Each row is a point. Each copy is the shape, with its points in the same order, turned, moved and blurred by noise. Say if it was mirrored as well.

Shape, 5 rows:
| -.20 | -.32 |
|  .25 | -.34 |
|  .02 |  .59 |
| -.15 |  .43 |
|  .10 |  .05 |
Copy 1, 5 rows:
|  .36 | -.23 |
|  .38 |  .22 |
| -.53 |  .00 |
| -.40 | -.15 |
| -.04 |  .07 |
Copy 1 is: only turned
Copy 2 (5 x 2):
| -.44 |  .34 |
| -.08 |  .62 |
|  .21 | -.30 |
| -.02 | -.20 |
| -.01 |  .21 |
Copy 2 is: mirrored

Shape (8 x 4):
| -.34 | -.09 | -.20 | -.06 |
|  .04 | -.22 | -.05 | -.44 |
| -.24 | -.22 |  .18 | -.14 |
| -.06 | -.34 | -.21 |  .37 |
|  .52 |  .00 | -.17 | -.46 |
|  .13 | -.03 | -.23 |  .38 |
| -.33 |  .56 | -.41 |  .36 |
|  .05 |  .04 | -.47 |  .22 |
Copy 1:
|  .36 | -.04 | -.39 |  .11 |
|  .35 |  .02 |  .15 |  .12 |
|  .20 |  .26 | -.17 |  .27 |
|  .21 |  .32 | -.50 | -.32 |
|  .15 | -.22 |  .48 | -.21 |
| -.01 |  .07 | -.41 | -.41 |
| -.15 | -.48 | -.81 | -.18 |
|  .14 | -.09 | -.41 | -.44 |
Copy 1 is: only turned
Copy 2:
| -.38 | -.21 |  .02 | -.09 |
|  .11 | -.27 |  .31 | -.08 |
| -.08 | -.25 | -.04 |  .21 |
| -.49 |  .23 |  .17 |  .17 |
|  .36 |  .08 |  .44 | -.34 |
| -.35 |  .41 |  .07 | -.05 |
| -.59 |  .21 | -.44 | -.53 |
| -.42 |  .31 |  .18 | -.33 |
Copy 2 is: mirrored
Copy 3 (8 x 4):
| -.22 | -.28 | -.08 |  .15 |
|  .13 | -.23 | -.35 | -.23 |
|  .21 | -.27 | -.17 |  .25 |
| -.31 |  .20 | -.25 |  .32 |
|  .17 |  .06 | -.34 | -.61 |
| -.31 |  .38 | -.01 |  .08 |
| -.61 | -.08 |  .54 |  .09 |
| -.48 |  .11 | -.09 | -.03 |
Copy 3 is: only turned

Shape (11 x 6):
|  .57 | -.37 | -.10 |  .25 |  .04 |  .23 |
| -.32 | -.29 | -.11 | -.01 |  .35 |  .17 |
|  .52 | -.38 |  .26 |  .34 | -.36 |  .02 |
|  .36 | -.40 |  .55 | -.05 |  .05 |  .08 |
| -.05 |  .08 |  .09 |  .55 |  .10 | -.11 |
|  .00 |  .08 | -.08 | -.11 |  .40 | -.02 |
|  .16 | -.39 | -.38 | -.43 |  .31 |  .66 |
| -.27 |  .11 |  .23 |  .15 |  .19 |  .63 |
|  .29 | -.26 |  .12 |  .21 | -.53 |  .16 |
| -.03 |  .09 |  .34 |  .14 |  .26 | -.15 |
| -.02 |  .14 | -.11 | -.35 | -.28 | -.17 |
Copy 1, 11 rows:
|  .04 |  .25 | -.71 | -.11 |  .02 | -.41 |
| -.55 |  .01 | -.24 |  .32 | -.15 | -.18 |
|  .32 |  .56 | -.28 | -.22 | -.01 | -.44 |
|  .23 |  .03 | -.14 |  .02 | -.55 | -.56 |
| -.40 |  .33 | -.13 | -.41 | -.27 | -.01 |
| -.32 | -.24 | -.27 |  .06 | -.29 |  .08 |
| -.25 | -.34 | -.61 |  .51 |  .15 | -.42 |
| -.45 | -.27 |  .08 | -.18 |  .01 | -.47 |
|  .30 |  .40 | -.12 | -.14 |  .17 | -.48 |
| -.10 |  .07 |  .00 | -.14 | -.46 | -.10 |
|  .29 | -.03 |  .03 |  .22 |  .08 |  .34 |
Copy 1 is: only turned
Copy 2:
|  .19 | -.32 | -.15 |  .32 |  .47 |  .37 |
| -.08 | -.08 | -.44 | -.01 |  .06 | -.29 |
|  .01 | -.53 |  .06 |  .28 |  .06 |  .69 |
| -.05 | -.23 | -.04 |  .64 | -.14 |  .30 |
|  .18 | -.48 |  .11 | -.21 | -.03 | -.03 |
|  .06 |  .09 |  .01 |  .07 |  .18 | -.28 |
|  .18 |  .41 | -.71 |  .31 |  .45 |  .07 |
|  .55 | -.07 | -.39 |  .08 | -.25 | -.16 |
|  .14 | -.28 | -.11 |  .05 | -.06 |  .72 |
|  .02 | -.25 |  .22 |  .11 | -.16 | -.21 |
| -.22 |  .33 |  .11 | -.20 | -.03 |  .28 |
Copy 2 is: only turned
Copy 3 (11 x 6):
|  .15 | -.63 | -.15 | -.29 |  .28 |  .31 |
|  .21 |  .30 |  .01 | -.12 |  .22 |  .39 |
|  .17 | -.59 | -.23 | -.30 |  .15 | -.31 |
| -.01 | -.20 | -.66 | -.41 |  .23 | -.03 |
| -.06 |  .00 |  .09 |  .18 |  .49 | -.09 |
| -.15 |  .19 | -.17 |  .16 |  .19 |  .47 |
|  .52 | -.03 | -.22 | -.24 | -.03 |  .92 |
|  .63 |  .16 | -.33 |  .36 |  .44 |  .20 |
|  .30 | -.45 | -.11 | -.14 | -.05 | -.25 |
| -.17 |  .10 | -.25 |  .07 |  .44 | -.03 |
| -.09 |  .01 | -.12 |  .28 | -.39 |  .18 |
Copy 3 is: only turned
